Each row is a point. Each copy is the shape, with its points in the same order, stretched, turned, moved and blurred by noise. Say if it was mirrored as well.
In the rows, 128 means zero.

Shape, 5 rows:
[[176 123]
 [101 140]
 [100 162]
 [ 69 105]
 [170 146]]
Copy 1 (5 x 2):
[[175  96]
 [113 124]
 [115 143]
 [ 62 100]
 [186 130]]
Copy 1 is: only turned
Copy 2, 5 rows:
[[181  95]
 [125 153]
 [139 172]
 [ 71 143]
 [190 119]]
Copy 2 is: only turned

Shape, 6 rows:
[[130 128 164]
 [162 142  87]
 [112 154 141]
 [180 104 147]
 [ 43  81  87]
 [128 126 114]]
Copy 1, 6 rows:
[[133 103 153]
 [164 187 126]
 [107 135 153]
 [189 109 154]
 [ 66 129  38]
 [136 145 124]]
Copy 1 is: only turned
Copy 2 (6 x 3):
[[118 142 156]
 [155  85  83]
 [128 161 115]
 [143  91 168]
 [ 27 135  64]
 [130 112 109]]
Copy 2 is: only turned
Copy 3:
[[122 128 152]
 [145 134  80]
 [109 157 135]
 [142  84 136]
 [209 209 149]
 [142 139 117]]
Copy 3 is: mirrored

Shape, 10 rows:
[[144 131 127 182 159 112]
 [116 131  79  62  85 198]
 [134 160 133  98 125  86]
 [168 115 159 168  88  97]
 [192 149 108 155 121  87]
 [145 146 164 164 130 138]
 [135  69 130 128 117 148]
 [196 125 181 152 103 121]
 [ 76  87 153 146  97 151]
 [ 73  61 151  91 125 141]]
Copy 1 (10 x 6):
[[134 129 133 171 175 130]
 [114 130  57  55  72 167]
 [122 142 148  74 138 101]
 [152  88 129 151 117  73]
 [161 126 109 121 169  74]
 [155 128 152 147 116 134]
 [108  66 100 129 125 142]
 [186  81 140 131 116  96]
 [ 76  95 128 150  77 147]
 [ 52  68 135 102 106 163]]
Copy 1 is: only turned
Copy 2:
[[119 128 140 200 146 158]
 [131 102  60  21 148 188]
 [122 173 104 126 115 101]
 [149 141 194 151 128 143]
 [185 141 145 169 159 137]
 [105 163 157 157 130 183]
 [123  84 144 120  91 159]
 [152 158 186 150 110 176]
 [ 69  91 159 101 129 156]
 [ 65  91 117  93  68 128]]
Copy 2 is: mirrored
Copy 3 (10 x 6):
[[155  82 147 164 160 109]
 [115 166  97 104 120 230]
 [153 173 150 125 128 106]
 [133  96 149 176  70  97]
 [167 112  99 168 117  83]
 [161 106 169 182 113 151]
 [133  79 148  98  98 156]
 [180 101 148 172  51 114]
 [ 78  99 194 130 108 178]
 [106 113 200  62 117 179]]
Copy 3 is: only turned

Shape:
[[107 150  98  90 186 173 120 153]
 [125 137 113  90  92 107 109 107]
 [164  70 131 127  94  84 127 108]
 [ 87 145 161 108 224 115  90 123]
 [ 56 140 127 137 181 124 104 117]
 [136 136 135 138 142  60 150 134]
 [153 145 111 184 115 137 159 140]
 [152 166 145  69 180 134 137  75]
 [124 122 113 134 206 139 100  87]
 [100 147 143 137 172 130 152 135]
 [ 86  96 145 131  99 148  57 139]
 [149 104  75 117 167 177  91 111]
 [123  81 102 193 138 130 169 142]
 [ 24 126 161 144 116 146 147 126]]
Copy 1, 14 rows:
[[142 164 109 140 159 204 136 167]
 [115 135  71 111  92 125 136 111]
 [119  73  89 118 118  82 111 113]
 [151 163 112 101 208 169 153  92]
 [111 163 107 151 177 173 149  86]
 [129 138 136 135 154  79 138 111]
 [142 115 162 201 111 130 135 127]
 [135 126 114  69 148 152 195 146]
 [145 118  98 138 192 168 179 126]
 [116 144 154 145 162 154 140 113]
 [145 129  74 138 105 173  90  65]
 [153  99  70 160 154 191 146 165]
 [109  88 147 209 152 129 110 132]
 [ 57 146 138 153 121 181 113  59]]
Copy 1 is: only turned
Copy 2, 14 rows:
[[102 181 133 107 156 165 141 185]
 [145 157 120 105  94  89 130 120]
 [197  97 140 119  86  60 122 137]
 [113 172 192 102 192 127  91 144]
 [ 72 129 146  90 193  94 106 153]
 [151 118 172 138 132  77 156 109]
 [113  80 133 172 115 135 151 123]
 [185 175 153  87 142 171 127  95]
 [116 116 174  83 144 150 114 167]
 [118 132 140 139 189 132 135 136]
 [113 144 102 122 121  67  62 178]
 [120 121 137  85  89 154 128 203]
 [108  60 138 146 146 102 156 177]
 [ 93 118  81 116 227  65  84 137]]
Copy 2 is: mirrored
Copy 3:
[[116 108 162  90 200 175 110  87]
 [ 95  99 164 157 124 105 152  90]
 [142 105  81 192 124 103 174 120]
 [ 97 117 105  53 131 134  58  88]
 [ 74 105 134 100 122 165  55 119]
 [108 127 109 120 103 108 158 160]
 [131 146 138 164 157 149 135 189]
 [147 181 155  93 128 116 134  83]
 [111 163  94 130 152 168  76  85]
 [127 123 133  89 124 158 104 156]
 [ 99  48 134 165 139 125  66  97]
 [123 133 118 165 211 161 121  64]
 [122 112  95 166 141 200 130 183]
 [108  63 178 116  70 193  56 155]]
Copy 3 is: mirrored
Copy 4:
[[ 87 188 121 156 154 152 159 170]
 [153 113 106 140  72 124  86 143]
 [204  65  91 104 144  80  90 128]
 [ 74 178 157 173 205 103  86 127]
 [100 163 130 201 162 135 126  84]
 [139  88 109 118 137  45 133 103]
 [165  71 146 142 124 117 201 128]
 [128 171 213  89 138 121  80 159]
 [161 178 168 172 199 113 118 137]
 [ 99 128 145 138 175 128 152  99]
 [121  99  80 221 140 162  72 127]
 [182 173 133 167 171 138 149 206]
 [176 104  90 132 190 125 205  93]
 [ 83 109 122 174 148 197 118  32]]
Copy 4 is: only turned

Shape (15 x 9):
[[170  89 149 177 166 155 123  92 140]
 [161 122 144 171 119 135 148  71 111]
 [149  99 163 120 179  89 129 155  77]
 [167 111 109  93 156 141 152 144 152]
 [121 104 116  93 109 159 113 139 141]
 [174 101 147 105 152 139  97 146 148]
 [ 78 104 118 112 103  88 152 122 143]
 [112 132 170 117 126 149 130 152 131]
 [141 110 149 168 180  66 151 159 150]
 [121 208 110 110 132 160 111 106 111]
 [159 106 156 121 113 139 160 155 119]
 [143 129 162 130 104 156 105 130 132]
 [169 103  90 134 122 124 136 138 131]
 [157  93 145 196 208 117 111 160 127]
 [ 77  89 104 123 104 158 159 151 144]]
Copy 1 (15 x 9):
[[205 143  86 110 122  86 107 119 186]
 [161 101  83 112 140 144  78 114 154]
 [162  70 150 121 150  77 154  21 179]
 [179 181 148 141 146 118 167 105 142]
 [145 167 168 112 134 110 111 152  93]
 [178 171 166  97 123  86 142 102 175]
 [ 87 139  78 124 158 135 140 117  82]
 [139 149 150 146 107 108 104 103 126]
 [148 120  60 132 124 100 213  62 196]
 [109 127 215 186 149 148  81 175 146]
 [170 132 131 115 115 133 130  72 124]
 [148 146 154 104 105 120  88 132 141]
 [166 125 132  96 142 134 167 140 139]
 [203 101 103 119 112  46 189  94 222]
 [141 154 109 135 131 110 127 154  50]]
Copy 1 is: mirrored
Copy 2 (15 x 9):
[[116 152 217  86  96 183 178 116 178]
 [109 119 159  88  83 195 141 114 175]
 [ 66 155 210 136  75  99 114 127 111]
 [124 143 182 125 115 139 180 195 111]
 [145 131 148 106 144 109 128 193 149]
 [123 172 205 124 143 122 167 166 143]
 [137 106  95 141 107  93 140 146 150]
 [156 155 146 117  92 125  91 156 134]
 [107 132 191 171  82 128 172  82 101]
 [150 150 111  49 132 137 105 145  77]
 [118 113 174 144  85 163 116 182 145]
 [143 151 157 109 122 146 100 160 150]
 [ 92  99 177 131 135 148 163 152 127]
 [ 99 146 249 118  96 125 146  77 122]
 [171  78 133 121 105 108  98 180 161]]
Copy 2 is: mirrored
